Every row gives one point. Each copy is the shape, with its points in the same order, turned, moved and blurred by noise. Is it also mirrored, or only turned?

Shape:
[[-17  -6]
 [ 37 -40]
 [ 21  15]
 [ -5   6]
 [  0   0]
 [-16 -25]]
Copy 1:
[[-10  -4]
 [ 19 -60]
 [ 34  -3]
 [  8   0]
 [  8  -7]
 [-17 -21]]
Copy 1 is: only turned
Copy 2, 6 rows:
[[-16  -3]
 [ 52  -8]
 [ 10  32]
 [-11  18]
 [ -4  11]
 [ -3 -21]]
Copy 2 is: only turned
Copy 3:
[[-17 -13]
 [ 10  46]
 [ 24 -14]
 [  8 -14]
 [  3  -8]
 [-26   4]]
Copy 3 is: mirrored

Shape (7 x 4):
[[-13  47   0 -27]
 [-34   7  13  57]
 [-18 -26 -22  -5]
 [ 29   9 -27  13]
 [ 21 -17  60  11]
 [-25  -7 -16   4]
 [ 13  12   4 -30]]
Copy 1, 7 rows:
[[ 19 -45   3 -18]
 [ -5  26 -56  -8]
 [ -7  20  19 -37]
 [-47 -15   5  -7]
 [  7  28   9  53]
 [ -5  15  -5 -37]
 [  5 -22  30   0]]
Copy 1 is: only turned
Copy 2:
[[ 32  29 -29  30]
 [-39   3  26  57]
 [-14 -30 -14   1]
 [ 26 -18  24   3]
 [-29  53  31 -19]
 [-12 -16 -10  16]
 [ 25  18  -7 -12]]
Copy 2 is: only turned
Copy 3, 7 rows:
[[ 29 -16 -22 -44]
 [-41 -32   5  16]
 [-24  31 -24  -5]
 [  6  31  28 -17]
 [ 31   1  -9  59]
 [-27  14 -18 -14]
 [ 35  22 -21 -12]]
Copy 3 is: only turned

Shape:
[[-16 -17 -19   0   4 -11]
 [ 36   0   5   6 -11   9]
 [-30  -5 -15  10   4   9]
 [-21 -24 -13  -5 -25  17]
 [-18 -17  -3 -17 -28   3]
 [  5  19  -1   1  14  17]
 [  5 -21  -9   6 -27  17]
 [ 25  -2  -5   5 -16   6]
 [-29 -25 -11 -60  21  24]
 [ 28 -27  23   9  -5  19]
 [ 13  45  -9   7  -9  10]
 [ 18   7  39   7 -26 -24]]
Copy 1:
[[-15   0 -21  23   0  -3]
 [ 13 -25  -1 -15  26 -18]
 [-10  -2 -16   9 -21   9]
 [-27 -11 -15  -1 -20 -24]
 [-32   2 -18  -8  -4 -25]
 [ 22  -4 -18 -15   3   8]
 [-14 -26  -3  -4  -5 -27]
 [  2 -25  -7  -9  21 -15]
 [  4  37 -55   4 -25 -41]
 [ 15 -10  23  -6  12 -35]
 [  9 -25 -24 -33  18  23]
 [-18   3  20 -25  46  -3]]
Copy 1 is: mirrored
Copy 2:
[[-13 -14   8  20   5  -4]
 [  4  23   2  -4 -36  11]
 [-24   2  17  19  20   9]
 [-19  16 -15  27  14  -3]
 [  1  13 -17  21  15  -7]
 [ -4   9  19 -10  -2  33]
 [-17  25 -12  21 -12  -2]
 [  1  18   0   8 -28  10]
 [-20 -25 -42 -16  40  12]
 [-16  31  -2 -20 -28 -12]
 [ 18  20  24  11 -12  46]
 [ 38  30  19  -3 -17 -20]]
Copy 2 is: only turned
Copy 3, 12 rows:
[[ -1 -16  -1 -23  -4  19]
 [-18   3   4  20 -17 -22]
 [ -2  -7   4 -27  27  11]
 [ -9   6 -28 -10  12  23]
 [ -4  -9 -34  -6   6  17]
 [  7   3  19  13  15 -16]
 [-27  12 -18  -1  -2   8]
 [-16   6  -1  12 -11  -8]
 [ 45  -3 -11  19   9  56]
 [-33  -6   6  39  -3   1]
 [ 14  13   3  -1   5 -43]
 [-22 -40 -18  19   1 -41]]
Copy 3 is: mirrored

Shape, 11 rows:
[[-25  -4 -13  13  40  15   2 -12]
 [ 23 -27  41  22   1   3  45  15]
 [ 14 -30 -22 -15  21 -43  -3   4]
 [  9 -11  37 -27  26   3   1   9]
 [ 22  -5  -6 -26  13 -27  47  22]
 [ -6  16  33  19 -18  17  27   1]
 [  2  14   5 -11  24 -33  -7 -24]
 [ 33  -2  10   7 -17  -4  28  -9]
 [ -8 -23   1  32 -17  -2  32  17]
 [ -3 -26  29 -29 -12   9  28 -30]
 [  5  -6 -11  -2 -17   0 -11   4]]
Copy 1:
[[-31  29  -7   7  11 -35  11  26]
 [ 17  18  43  -9  10 -45 -21 -37]
 [ -1   3 -52   9  -2 -22 -14 -23]
 [ 22  40   3  29  13 -10  -9  -9]
 [  1  20 -15 -18  28  -6 -36 -41]
 [ -6   6  57 -10  12  -7   6 -10]
 [-13  26 -23   8  -7   6  23 -16]
 [-10   6  23  -9 -16  -7 -20 -34]
 [-10 -22  26 -16  15 -42 -12 -10]
 [-23  13  28  43  14  -5 -16 -33]
 [ -5 -14   4   7  -9  -1 -12   8]]
Copy 1 is: mirrored
Copy 2 (11 x 8):
[[-16  -4 -23 -34  26  10  22 -10]
 [-28 -17  60   5  10  12  22   2]
 [ 35  25   5   5  19  25  37 -31]
 [ -1  -3  14   6  27  36 -11   9]
 [-13  20  14  38  -4  31  40  -6]
 [-31 -14  24 -11  -8 -19  -2  20]
 [  6  39  -6  -1  33   1   3  -4]
 [-16  11  37  12  -9 -11   5 -21]
 [ -4 -19  35 -18 -14  -8  43  -2]
 [-18  21  36 -22 -14  34 -13  -2]
 [ 16  -6   0  -5 -14  -3   5 -16]]
Copy 2 is: only turned
Copy 3:
[[ 11  19  14  -4  -2  23 -26 -23]
 [-21 -23 -23  -1  24  -6 -44  42]
 [ -9  -4 -50   4   2 -16 -17 -45]
 [  6 -11 -15   5 -32 -26 -35  14]
 [-38 -13 -21  18  13 -45 -38 -18]
 [-24 -10  16  -2   5   4  -3  43]
 [ -5  15 -22  34 -20  -9   2 -16]
 [-15  -3 -19   8  28 -25   0  21]
 [-33 -17 -13 -24  30  18 -16   9]
 [-19  29 -23 -20 -13 -29 -16  29]
 [ -4 -11 -12 -18   6 -12  16  -7]]
Copy 3 is: mirrored
Copy 4:
[[ -3   1  12 -23  14  38 -27  19]
 [ 22  -2  33   8  24   5  53  -5]
 [ 19  26 -41 -14  -1   0   8  23]
 [ 25  -7   3 -27  18 -10   0 -29]
 [ 46  13   3  10  -2 -28  11  24]
 [ -7  -2  42  28   8  10   8 -21]
 [ 21  39 -14  -5  -4  15 -24 -15]
 [  9  21  22  13 -18   0  29  -7]
 [-13   0  16  25  19  14  30  23]
 [ -9  32  34 -21  16 -28   8 -13]
 [-20   3  -9   5 -15  -1   3  -1]]
Copy 4 is: only turned

Shape (13 x 9):
[[ 17  13 -14  17 -18 -24 -12   8   2]
 [ 11  -6   1 -16   3  23  13  20   1]
 [ 23   7  18  -9 -17   4  11   0  -8]
 [-20   9  11 -19 -10 -27  12  -2  -2]
 [  1 -13  -9  -6   2   3  10  -7 -21]
 [-19  -5 -11  -2  34   4  -4 -13 -13]
 [  3  -2  -9   5  15  10  20 -17   8]
 [  6  13 -19  33 -15  37   8  -7  -4]
 [  2   3 -14  18  30 -14  12   1   4]
 [ 20   8  -5 -11  -4  -3 -17   7  17]
 [-19  -2  53  -5  12 -15  33  -8 -33]
 [ 21  21 -15  11  -8  15   5  11  -6]
 [  1 -24   9   2 -21   0 -18  17  -9]]
Copy 1, 13 rows:
[[ -2 -18 -16  19  18  -9  -9  13 -22]
 [  6  -5   9  -6   5  32  16 -10   2]
 [ 20  -1  18  12  12  16  14  21 -12]
 [ -6  13  33   6  -5  -7 -11   4 -25]
 [ -6  15   9 -11  22  18  -5  11   0]
 [-34  30   0  -4   8   7  -1   0  15]
 [-11  22   2  -6  25   6  22  -8  -7]
 [ 12  -9  -9  -8  43 -12  20  -2  23]
 [-20  23 -15  16  19   7   1 -18 -10]
 [-10 -19  -8  11  -1  11  21  12 -15]
 [ 22  59  40  19  -5  11 -14   9  -2]
 [  6 -18  -1  15  32   9  12  -1   6]
 [ 15  -7 -10 -13  -9   9 -14  20  -1]]
Copy 1 is: mirrored
Copy 2 (13 x 9):
[[  8 -28   3  -5 -29  12   1  13  -5]
 [ -2  -8 -16   7  15 -30   5  -4  10]
 [ 10   0 -21 -15  -7 -15  -7  -9   1]
 [ 22   3  15   3   2   2   4 -25 -14]
 [  1   5   9   5   9 -18  -7  14 -13]
 [-17  10   9  25  18   6  14  13 -19]
 [  1   7 -14  27  -5 -15  -3   3 -20]
 [-17   4 -19   1 -26 -36  25  28 -10]
 [-16 -17  -2  30   3   4  -2   3 -25]
 [  7 -10 -14   2 -10  10   4   5  21]
 [-14  24   1 -18  26 -10 -17 -45 -43]
 [  0 -19 -22  -6 -10 -16  17  19  -3]
 [-10   1  18 -16 -14 -12 -12   0  18]]
Copy 2 is: only turned
Copy 3, 13 rows:
[[-21  13 -13   1  36  15  -2  25  -4]
 [-20  -7  -9  17 -20  -9  -8   2  -7]
 [-23 -16  -7 -14  -7   4   4  13 -10]
 [ 15   3 -17 -21  -1  -1   6  15  15]
 [ -4 -13 -22   0   3  10  -3 -18  -9]
 [  8   3  -5   6  20  -6   3 -36   4]
 [  2 -25  -2  15  19 -13   8  -8  -6]
 [-26 -35  12  25  29  15 -15  -1   8]
 [  2   2  -8  10  37 -23  -2  -4 -10]
 [-26  14  -1  12   8   1  19  15   1]
 [ 21 -22  -4 -57 -13 -16 -13 -10 -16]
 [-41 -14  -7  13  21   0 -12  12   4]
 [ -9  18   2   0  -6  29 -18   4 -14]]
Copy 3 is: mirrored
Copy 4:
[[  5 -22   3  -5  26  -7 -10  24  24]
 [ -3  22   4  23  -2 -21 -13  16  -7]
 [  8  26  12  -8  11  -3  -7   9   7]
 [-15  -1   4  -6  -9  -7  -3 -18  29]
 [-21   6   2   9   6  -3  12  15   3]
 [-28 -13 -19  22  -5  -7   9  -1 -22]
 [-10  -3  10   4  -2 -23  21  12 -21]
 [ 22  -1  -3  -2 -11 -19   8  60 -15]
 [ -4 -26  -8  12  18 -27  22   0 -11]
 [ -2 -11  13   7  25 -15 -28  10  -3]
 [  2  28  -5   6 -22  10  29 -34  12]
 [ 11   9 -12  -2  15 -29 -10  38  -3]
 [  2  -2  11  33   6  14 -15  23  16]]
Copy 4 is: mirrored

Shape:
[[  2  15  -7 -10  20 -24 -38  -9  -9 -15  -8  -5]
 [-35  12  -7 -19  24 -15 -19  -3  -1 -13 -12  17]
 [-41   7 -23 -23 -27 -17   0  11 -26 -19 -19  -7]
 [ -8  11 -17  31  18 -16 -15  45   4 -23   1  -1]
 [ 16   7 -18 -22  21 -14 -10  -5 -14 -19 -16 -11]
 [ -4 -13  42 -23  20 -16  11  -6 -18  12   6   1]
 [ 18 -21 -21 -17 -60  -1   5   0  -5 -26 -19  14]
 [ -7   1 -10 -21   7   7   2 -11   9  32 -11  15]
 [ 19  15 -16  17   0 -11   9  -4  -1 -28 -13  29]
 [  1 -20  -7 -25  10  33 -13  -3   0  10  29  -6]
 [ 13   9  33   6  -9  21 -26  -9  -9  -6   6   4]
 [-26 -12 -15 -14 -56 -17   7  -4  -5 -13  16 -10]
 [ 10  18 -21   2  21  -4  11  -1   7 -25 -19   1]
 [ 14   1 -12 -15 -27   0   7  -1 -22  -1   9  13]
 [  9 -22 -20  11  -1   7  11  -5 -18   2 -19  -9]
 [  0  16  -4 -23 -35  -3 -13   5   9 -16   4   0]]
Copy 1:
[[-27  19 -14  17  13 -34 -14   3   0   1  11   2]
 [-31  -4 -26   3   5 -18 -27 -13 -15   6  25 -21]
 [ 14   5 -32  15 -28 -23 -20 -39   5  13  10 -37]
 [-11 -32  16   8  19 -36   0 -21  19 -22  14 -15]
 [-19  35 -16   9   8 -11  -1  -5  18  -6  18 -11]
 [  0  31  -3 -23  -4 -10  14  18 -36   6   5 -25]
 [ 18  20 -24  -5 -55  -8 -26 -15  38 -25  -2   2]
 [-15  12 -14  -4 -19  25  -8 -18 -25   0  20   9]
 [ -2  10  -2 -18  13  -9 -38 -14  22 -33   8   0]
 [  0   0 -14  -7 -20   7  26   8  -2  21  39  18]
 [ 22  -1   5  11  -7  -3 -17  38  -8  -3  10   7]
 [ 24   4 -17 -15 -48 -22 -15 -30  15  28  -9  -5]
 [-16  12   1  -2  18   4 -17 -19  25 -10  17 -11]
 [ 23  22  -7 -11 -25 -11 -13 -17   6  -9  17   8]
 [ 10  13 -26  -3   0  10  13 -16  14 -18  -5  -6]
 [  3   7   3   7 -37 -20 -28  -7  17  11  16  -1]]
Copy 1 is: only turned
Copy 2 (16 x 12):
[[ 15  -8 -16  31  15 -15   3   1 -31   6   0  25]
 [ 33 -22 -11  11  12  -7  14 -21 -29 -20   6  -4]
 [ 12 -34 -21  -8   2   9  38 -33  -3  17 -22  -9]
 [ 20  15 -29   1 -34 -16 -18 -22 -25  10  -3  -8]
 [ 19   3   2  14  15 -27  15  -3 -19  16 -15  13]
 [ 12 -11  39  39  20  17  -7 -12   4   3  10 -17]
 [-25  12  -7 -42  34  11  23 -23   1  27 -22  11]
 [  2 -18  13  -2  36 -14 -14  -7  -3 -26 -21 -12]
 [-11  12  10 -26  -4 -28   7 -23 -28  -1   6  11]
 [ 33 -11   8 -13  33   7 -37  15  13  12  -3   0]
 [-13  -3   0  -1  17   6 -11  23  -4   3  32   1]
 [  1 -19  -9 -24   1  38  19 -24  19   8 -23  17]
 [ 14  12   8  -8  -6 -34  17  -4 -21  -2  -8   1]
 [-15 -11   7 -18  23  -9  -4 -22  16  15  -4  15]
 [ -9  -5  20 -14   3  -7  -7   6 -18  25 -32  -8]
 [ -1   3 -23 -13  18   3  21 -10  17  -5  -1  10]]
Copy 2 is: only turned
Copy 3:
[[  1  -4  23  20 -13 -14 -22 -18  24  -7 -40   1]
 [ 19  -7  13  26 -33  15 -18 -27  22  -8 -16  19]
 [ 21 -35   7  27 -30  11  24 -36  16 -14 -10 -25]
 [  2  20  25   4  25  20  -7 -48  14 -14 -10  -6]
 [  9 -10   0   8 -12 -11 -26  -9  32  -7 -34 -15]
 [  2  -1 -13  -6 -36  18 -12   7 -17  21 -38   1]
 [ 42 -29  18  -4   7 -17  34  16  16 -10   8 -32]
 [ 17  14 -15  38 -23   7  -4  17  11   0  -1   1]
 [ 30 -14   0   4  26 -19 -17 -15  12  -4   0   5]
 [-11   3  15  16 -20  29 -26  36   7 -12   1 -22]
 [-13  -1  20  -1 -13 -22 -12  11 -24 -12  -4  -3]
 [ 13 -47  18  21  -3  24  43   6   4 -16 -12 -18]
 [ 14  -5 -13   5  13  -7 -23 -19  32 -19  -5   1]
 [ 25 -23   5  19   3  -4   0  12  -7  -1  -7 -30]
 [ -6 -10 -12   5   3  -3  -1   1  28  16  10 -26]
 [ 20 -15  16  16  -7  -3  15   5   0 -38 -17 -11]]
Copy 3 is: only turned

Shape:
[[  2  17  -7 -26   2  -3 -29  18 -11   7   3   9]
 [ 23  -4   7  -8  11   2 -19  25  -4 -15  27   1]
 [ 32  19  19   6  23   1  -6 -19 -20  19   1  -6]
 [ -4  26 -14  40  13 -23   2  -3  17  18 -14 -14]
 [ -1  14  14  11  -7  53  19 -13  19  16   4  -3]
 [-18  30 -12  13 -16 -24  21  11  46 -13  -4  35]
 [ -3 -14   3   0  29   1 -37   7  -6 -17 -18   9]
 [ 32   7  17 -45   0  26 -30 -17  37 -18  -4 -13]
 [-31   4  21 -26  -2  23   3  11 -10 -23  -2   7]
 [  4   8  10  15 -29  35  19  10  -4   9 -41  16]
 [ 18  20  -4   8  17  33  -3   1 -19  -5 -45 -15]
 [-29   2 -23   2   4  17  -6 -17 -12 -21   7  18]
 [ 22  44   0   3  12 -10  -4 -13 -13  28 -30  10]
 [-15   7 -12 -33  -8 -20   8 -23 -22   0 -14  12]
 [ -8  13  38 -16 -35   8 -16  -1  -3 -34  -5   5]]
Copy 1:
[[ 24  11  23   5  15  25 -22  10   5   3  -3   7]
 [ 28 -12  26   0   5  -8 -21   2   7  14 -21 -15]
 [ 10  14  -8  -9  17   6 -17  -1   6   8  20 -47]
 [-11  -3 -24  -3  25  18  19   6 -24 -19 -15 -15]
 [  0  22  11 -46  23  -5  26 -13  34  -8 -12 -13]
 [-44 -16  27   3   6  35  24   7   4 -15 -38  12]
 [ 35 -34  23  -7  14  12  -6  28  -5  -8  17  -6]
 [ 26  16  40 -37 -31   8 -25  17  24 -31  -4 -22]
 [ 18 -14  44 -21   6  10   4 -24  21   4  13  19]
 [ 18  13  13  -2  14  19  59  -9  38 -10   5  -7]
 [ 46   1  -1 -20  17  37  20 -11   9 -11  15 -34]
 [  7 -30   4 -36  14  21   7  11  14  20   6  23]
 [ -6  22  -7   5  25  44   0   6   3  -9  20 -32]
 [ -6  -9  -7   2  -5  36 -15  -7  29  -2  29  20]
 [ 11   6  45 -10 -34   4  18  -7  10  10  12   5]]
Copy 1 is: mirrored
Copy 2 (15 x 12):
[[-11 -11  10  15 -39   3   3   5   0  14  13  25]
 [-18   2  37  -3 -27  -3 -23 -13  11   7   0  19]
 [-27   1 -10  27  -7  -2 -33 -23 -13 -21  10  32]
 [ -8  -5  -4  43  -2  25 -28   4 -28  -7 -22 -18]
 [  6 -15  -5  -1  32 -18 -43  12  -8  -7  29   3]
 [-12 -16  32  20  22  19   1  55 -13   2 -29  -5]
 [  2  10  11 -10 -36  36 -26  -1 -14   4   1  32]
 [-42  33   0 -15 -16 -12 -33  34   2  15  46  22]
 [ 28   4  18 -17 -15  -6   1  24   6 -18  17  26]
 [  4 -33 -22 -12  30  24  -9   6  10 -14  21   4]
 [ -9 -17 -36  -6 -24  20 -38   5   1 -30  14   9]
 [ 14 -15  27 -17 -19   5 -12  14 -44 -20   8  14]
 [-31 -20 -31  40  -7  13 -13   3 -15 -17   0  29]
 [ -9   1  -7  -3 -15  -6  33  14 -33 -15  -2  24]
 [ -7  16  29  -2  -1  13  10  22  12 -27  41  17]]
Copy 2 is: only turned
Copy 3:
[[ -3 -14  -1   5   5 -11 -30  16  -7 -14  -4  -9]
 [-10   9  30  10  -8 -19 -19  25  10   0  -1  12]
 [-21  27   3   8  -9   9 -45   2  11  25 -24 -20]
 [ 14   8  -7 -15   1  39 -26 -34   1  19  -5  17]
 [-34   2  21 -12  25   2  12 -21   8  30 -45 -13]
 [ 31   3  -3 -31  28  -5  18 -16 -26  27  21  12]
 [  4 -24  29  17 -24 -11 -28 -14   3   3   5 -15]
 [ 14   4  60  -8  14  -8 -15  24  -5   1 -39 -40]
 [ -9  -8  21  13  28 -42  -6 -20  13  -5  -3 -22]
 [-36 -11   3 -48   2 -18   0 -38  -2  12 -20 -22]
 [-33  -8  27 -20   0  20 -39 -27  17   2  -4 -38]
 [-15  -6  15  31   7   0  15 -25 -11  -5   8 -16]
 [-10   6 -18 -17   5  22 -47  -6 -13  22  -8 -31]
 [  8  13 -26  10   9 -14  -6 -13  -4 -17   2 -45]
 [ -4  17  33  -5  18 -52 -18 -22 -25 -11 -15 -17]]
Copy 3 is: mirrored
Copy 4, 15 rows:
[[  7  -6 -25 -16  -9  -3  32   6  10   0   7  -7]
 [ 22 -32 -10 -16  -1 -33  23 -15 -14  -1   0  -5]
 [ 16   2  33 -25  10   1  27   2 -24 -15  17 -12]
 [ -1  28   4 -16  12  -2 -32 -11  -7  -9  29   4]
 [ 13  12  34  24 -14  16  12 -36 -19  26   9 -11]
 [  6 -18 -22  -3   0  39 -48 -23  11  15  -1   8]
 [ -2  -9  -1 -26 -36 -29   0  19 -14   5  -4 -13]
 [ 16 -19  34  -7   6 -14  28  15  13  51 -19   0]
 [-10 -17  -5  11 -25   2  13 -14  -3  12 -28 -44]
 [-31   8  15  -9 -31  32  13 -38 -28  23   1   0]
 [-27   7  30 -26 -20  -7  18  -9 -12  18  27 -24]
 [ -8 -21  -2  27 -27   0  -5  10 -11  -1  15 -23]
 [ -3  15  17 -38   3  29  15  11  -3 -11  28  -5]
 [-29 -14   0   7  -5  25  14  19  11 -24  -8  -9]
 [-14 -21 -10   1  10  15  15   2 -25  32 -37 -25]]
Copy 4 is: mirrored
